Rows are points. The points of each table are mixes of a few directions, plus a little noise. Count the directions of each table, and those that both share. Where both have some left over, give the other angles between the two spaces (their principal angles), to ten degrees, smallest first.

First (7 x 3)
[[-0.39  0.36  0.18]
 [-0.45  0.41  0.20]
 [ 0.82 -0.75 -0.37]
 [-0.45  0.41  0.21]
 [-0.26  0.24  0.12]
 [ 0.42 -0.38 -0.19]
 [ 0.31 -0.28 -0.14]]
Second (7 x 3)
[[-0.04 -0.55 -0.24]
 [ 0.05  0.78  0.05]
 [ 0.05  0.71  0.03]
 [-0.03 -0.18 -0.23]
 [-0.05  0.08 -0.47]
 [ 0.08  0.12  0.70]
 [-0.04 -0.96  0.15]]
Directions: first 1, second 2, shared 0; angles 50

First (7 x 4)
[[ 0.03  0.04 -0.07 -0.01]
 [-0.02 -0.01  0.03  0.00]
 [ 0.38  0.50 -0.98 -0.16]
 [ 0.21  0.28 -0.54 -0.09]
 [ 0.09  0.14 -0.25 -0.03]
 [-0.32 -0.44  0.83  0.14]
 [-0.39 -0.50  0.99  0.16]]
Second (5 x 4)
[[-0.52  0.33 -0.95 -0.71]
 [-0.17  0.11 -0.31 -0.23]
 [ 0.17 -0.10  0.31  0.23]
 [ 0.30 -0.19  0.56  0.41]
 [ 0.22 -0.14  0.40  0.30]]
Directions: first 1, second 1, shared 0; angles 50

First (8 x 6)
[[ 0.05 -0.25  0.26  0.41 -0.42  0.28]
 [-0.25  0.16 -0.61 -0.27  0.65 -0.41]
 [ 0.01 -0.27 -0.15  0.26 -0.47  0.85]
 [ 0.21  0.05  0.57  0.05 -0.41  0.00]
 [ 0.14  0.31 -0.10 -0.71  0.03  0.38]
 [ 0.10  0.40  0.22 -0.55  0.29 -0.57]
 [-0.12 -0.47  0.30  1.07 -0.23 -0.41]
 [-0.18  0.13 -0.56 -0.26  0.52 -0.19]]
Second (7 x 6)
[[-0.55 -0.03 -0.58  0.00 -0.08 -0.25]
 [ 0.23 -0.05  0.04 -0.17  0.10 -0.08]
 [ 0.18  0.68  0.73 -0.33  0.14  0.10]
 [-0.50 -0.47 -0.60  0.07 -0.80 -0.27]
 [ 0.06 -0.52 -0.55  0.02 -0.09 -0.21]
 [ 0.13  0.60  0.81 -0.03  0.06  0.29]
 [ 0.48 -0.22  0.14  0.48  0.66  0.42]]
Directions: first 3, second 4, shared 2; angles 90

First (10 x 8)
[[ 0.08  0.03  0.39  0.44 -0.60 -0.33 -0.47  0.48]
 [ 0.01  0.06  0.62  0.24 -0.72  0.36 -0.01  0.46]
 [ 0.04 -0.02  0.26  0.09 -0.54 -0.07 -0.22  0.46]
 [-0.09 -0.33 -0.51  0.34  0.89  0.04  0.00 -0.43]
 [-0.03 -0.24 -0.01 -0.12 -0.25  0.38  0.07  0.33]
 [ 0.01 -0.24 -0.25 -0.52 -0.32  0.02 -0.03  0.46]
 [ 0.05  0.14  0.26 -0.04 -0.41 -0.06 -0.04  0.20]
 [-0.12  0.00 -0.36  0.37  1.22  0.16  0.30 -1.00]
 [-0.03  0.23 -0.48 -0.36  1.05 -0.04  0.46 -1.01]
 [ 0.10  0.32  0.10 -0.45 -0.33 -0.39 -0.02  0.07]]
Second (9 x 8)
[[-0.24 -0.46 -0.11  0.09 -0.22 -0.34 -0.30  0.15]
 [-0.43 -1.43 -0.32  0.54 -0.51 -0.41 -0.15  0.28]
 [-0.05  0.72  0.04 -0.35  0.55  0.46  0.21  0.28]
 [ 0.27  0.68  0.21 -0.32 -0.01 -0.18 -0.30 -0.31]
 [ 0.70  0.72  0.35 -0.08 -0.15 -0.02  0.09 -0.81]
 [-0.27 -0.24 -0.13  0.00  0.07 -0.01 -0.06  0.31]
 [ 0.02  0.07  0.01 -0.02  0.04  0.04  0.02  0.00]
 [ 0.20  0.86  0.12 -0.25  0.57  0.66  0.51  0.04]
 [-0.19 -0.92 -0.18  0.41 -0.34 -0.22  0.00  0.08]]
Directions: first 4, second 3, shared 0; angles 30, 30, 70
